Each row is a point. Each table stands for the endless flat space through its points: a line for two points, a plane for three, and so on. The two share one point or none. Which?

First:
[[ -2.2   6.3 -15.7  -9.4]
 [  4.2   3.7 -18.3 -10.0]]
Second:
[[-14.1   5.8 -22.2   2.0]
 [-11.5  13.2  -9.8  -1.8]
 [-12.1   6.9 -19.4  -0.6]]
They share: [ -5.4   7.6 -14.4  -9.1]

First (3 x 9):
[[ 19.3  -0.1  13.9 -21.3   6.5  19.2   4.4   2.4  11.3]
 [ 14.0  13.5  11.5 -19.8  -2.2  15.3  -6.6  15.3  14.1]
 [  3.0  10.1   3.6  -5.3  10.6   3.1  -8.1   5.7  15.1]]
Second, 3 rows:
[[  6.1  -1.3   7.5  -8.8   3.1   2.7  -1.4   8.1  18.4]
 [ 20.8  15.5   7.6  -3.9  13.7  21.9 -15.2  -9.0  18.4]
 [  6.5  -2.7  10.7 -11.5   1.8   2.1  -1.0   9.9  14.9]]
They share: no point

First:
[[ -1.6   4.4   3.9   9.0  19.4  20.6   9.4  -6.1  -4.3  13.5  -2.6  -2.6]
 [ -0.7   8.5   5.9   4.0  16.3  24.1   8.2  -3.2  -6.5  11.4  -9.6  -4.9]
 [-14.2  -1.0  -0.1   3.0  12.8   9.6   7.2  -4.7  -3.5  14.9   1.4  -9.4]]
Second, 3 rows:
[[-15.6   4.3  -0.3   1.5  11.9  17.2  14.6  -2.9 -11.1  15.7  -2.8  -8.5]
 [-10.0  -1.8  11.7   0.1   7.3  11.8  -3.3 -11.0   5.4   9.9  -8.7 -18.8]
 [-10.7  -0.8   8.6  -0.1   8.0  13.5   1.8  -8.9   1.1  11.6  -6.9 -15.7]]
They share: no point

First (3 x 18):
[[-15.4 -14.3 -13.0  -3.5 -18.9  -2.2  29.7  -1.8  10.2  -1.5  -4.5  -2.3
   -0.7   1.3   3.6  -5.3  -0.8   9.0]
 [  4.5 -11.8   8.2 -11.6   3.5   0.9   2.3   9.8  12.3  15.6   8.5  -5.2
  -18.2 -14.8  -4.7  -2.7  11.5   6.0]
 [ -4.2 -12.3  -7.4   9.7  -9.7   8.6  16.5  -7.0  -1.0  -0.7   1.5  10.5
  -14.7   4.5  -0.8   1.5   9.6  23.0]]
Second:
[[  2.4 -31.7  -7.7   0.3  14.2  -5.9  15.0  14.1  15.2  -4.0  -2.3  15.7
  -34.2  -5.1  12.6   0.6  -5.3   8.6]
 [-12.9  -8.1   5.9   3.1 -12.0   6.3   8.0   0.1   0.1   8.3 -10.2  -4.6
  -14.0 -12.2 -19.6   5.2  13.0   1.9]
 [  0.7  -5.2  -5.1   1.1 -12.3   2.4  12.5   2.0   1.9   7.1   3.7   2.0
   -8.6  -4.6  -1.9   0.6  13.2  15.3]
 [ -5.6 -27.2   2.0  -6.1   8.1   5.3  16.6  -3.0  16.7   2.6   9.6   4.7
  -23.0   1.9   4.1  -8.0  -0.4  17.3]
 [ 11.7 -10.1 -17.0   6.0  -5.3 -10.4  14.1  18.6   2.9   0.2  -1.4  14.8
  -18.0  -7.8  12.0   6.0   7.9  12.2]]
They share: [ -2.4 -12.4  -2.0  -0.8  -5.8   3.9  12.8   0.5   6.0   5.7   3.4   2.3
 -14.0  -3.7  -1.7  -1.2   8.8  14.1]
